Every row gives one point. Each copy is the shape, with its points in the same order, turned, moved and blurred by noise. Is it also mirrored, or only turned?

Shape:
[[-39  12  48]
 [  2   9   7]
 [ -2 -15 -18]
 [ 21   2   4]
 [ 11 -24 -25]
 [ 15  -3   0]
 [-14   9  -6]]
Copy 1:
[[ 11 -48  54]
 [ 15 -11  13]
 [-10  -7 -14]
 [ 24  -2  -7]
 [-11  -3 -31]
 [ 16  -2  -7]
 [ -4  -2  16]]
Copy 1 is: only turned
Copy 2, 7 rows:
[[-42 -22 -36]
 [ -6   3   2]
 [ 30   1  -2]
 [  2  21   6]
 [ 40  13   2]
 [  6  17   2]
 [  3 -16   5]]
Copy 2 is: mirrored
Copy 3, 7 rows:
[[-12  60 -25]
 [ -9   2  -7]
 [  8  -3  27]
 [-27 -10   6]
 [ -2 -19  36]
 [-14  -6   8]
 [ 10   7  -3]]
Copy 3 is: mirrored
Copy 4:
[[ 37  15  46]
 [ -4  -2   5]
 [  9 -31 -10]
 [-20  -6   3]
 [ -8 -44 -13]
 [-15 -12  -3]
 [ 13  -8  -4]]
Copy 4 is: mirrored

Shape (7 x 4):
[[  8 -12  29  13]
 [-58  -7   1   0]
 [ 14   7 -49 -28]
 [ -1 -14 -15   0]
 [-11  46 -16 -16]
 [ -6  44  28  24]
 [ 32  15 -34  33]]
Copy 1, 7 rows:
[[-17  17  10  25]
 [-18   5 -36 -29]
 [-13 -36  46 -40]
 [-19   6  21 -17]
 [ 26 -34   6 -15]
 [ 39   7  -8  23]
 [ 24  17  57 -21]]
Copy 1 is: mirrored
Copy 2:
[[  0  16  32  -9]
 [-25   7  -5  50]
 [ 31 -10 -52  -3]
 [ 20  12  -5  12]
 [-23  -7 -41 -12]
 [-42  24   3 -28]
 [ 22  47 -29 -29]]
Copy 2 is: only turned
Copy 3, 7 rows:
[[-16   4  35 -14]
 [ -1 -47 -15   7]
 [ 55  23 -12  20]
 [ 10   8   6  16]
 [ 35   1 -29 -38]
 [-10   3  -9 -59]
 [  1  52 -20  -1]]
Copy 3 is: only turned
Copy 4, 7 rows:
[[ 18 -15  20  -1]
 [-27 -30 -27 -28]
 [-18  60 -16  -1]
 [-10  16   4 -22]
 [-32  13 -26  33]
 [-17 -25   8  44]
 [-29  37  40  16]]
Copy 4 is: mirrored

Shape:
[[ -4   4  24   8  31 -15   1  26]
 [-30  37 -10 -33  -3  19  24 -21]
 [  5  12 -16 -27   8 -44  45   6]
 [ 26   4 -31  -4  10  -5  44  -2]
 [ 19  34   6 -36 -31 -32 -19   1]
 [-21  37 -40   0  28  25 -11  -5]
 [ 23 -13 -10 -10  18 -23  -9   2]
 [-39  -1 -46  24  -8  18  -7  27]
 [ -4  20   3  29 -28   6   3  34]
 [-25  37   0   7 -31 -20 -23 -15]
 [  0   8 -13  16  34   3 -12  26]]
Copy 1:
[[-22 -10   7 -15  14  26  -7 -18]
 [ 19 -18  22  23 -22   2  57  18]
 [  7 -43  19  20  -8 -21  -3 -22]
 [  5 -17  24  36 -23  -6 -19  -8]
 [ 32  10 -36   3  -2 -18  28 -32]
 [ 45   0  32   4 -25  42  23  13]
 [ 27 -12  -8  11  10  14 -32  -6]
 [ 25  19  35 -35 -29  12  -5  32]
 [-15  29  -1 -25 -33  -1   2   7]
 [ 23  -3 -34 -27 -33   2  39   6]
 [ 13   2  25  -9   1  42 -15  -4]]
Copy 1 is: mirrored
Copy 2:
[[ 22  11   5  30  21   3  -1  15]
 [-33  13 -30  14 -20 -31  -1 -31]
 [  3  40 -30   6  -7  11 -48   0]
 [ -2   6 -18  -4  15  -4 -57 -27]
 [-18  -6   4  16 -55  22 -23  16]
 [-13  12  20  -1   1 -20  11 -55]
 [ 21  -4   3 -15   1  13 -22   9]
 [-47  10  16  -7  46  13  13 -25]
 [-40  -8  21  39  25  13 -18   6]
 [-44   9  28  10 -26 -11   2  19]
 [ 14   4  23  11  28   8   2 -19]]
Copy 2 is: only turned
Copy 3 (11 x 8):
[[ 22  34  -4 -10   0  15   3 -24]
 [ 25 -53 -18 -31 -16 -29   8 -34]
 [ 37 -24 -34  33  10  10  28 -35]
 [ 36 -10 -20  28  24 -31  24 -31]
 [ 27 -54  -4  12  19  31 -25  -7]
 [ 31 -11  12 -10 -32 -51 -16 -38]
 [ 22  -6  24  36  20   7  11 -18]
 [  7   5  -8   4 -44 -46  -4  11]
 [ 23   7 -30  -3   3 -18 -23  27]
 [  0 -35 -21  -9 -15   2 -49 -14]
 [ 32  28  15   9  -9 -16 -10 -13]]
Copy 3 is: only turned
Copy 4, 11 rows:
[[-23  18  25 -24  32  -1   0 -31]
 [ -6  41  -7   2 -21 -13 -48  23]
 [ 35  21   3 -39   4 -18 -39 -23]
 [ 23   9 -17 -30 -25   8 -13 -27]
 [ 25  16 -17  10  30 -60 -14  -2]
 [-30  22  12 -10 -42 -20   2  19]
 [ 10 -11  -2 -29  20  -8   7  -6]
 [  8  21  49  12 -35   6  20   8]
 [  6  31  20  31  -3  -5  14 -32]
 [ -4   3  22  35   2 -49 -21  -5]
 [-24  13  18 -26  -3  -6  25 -13]]
Copy 4 is: only turned
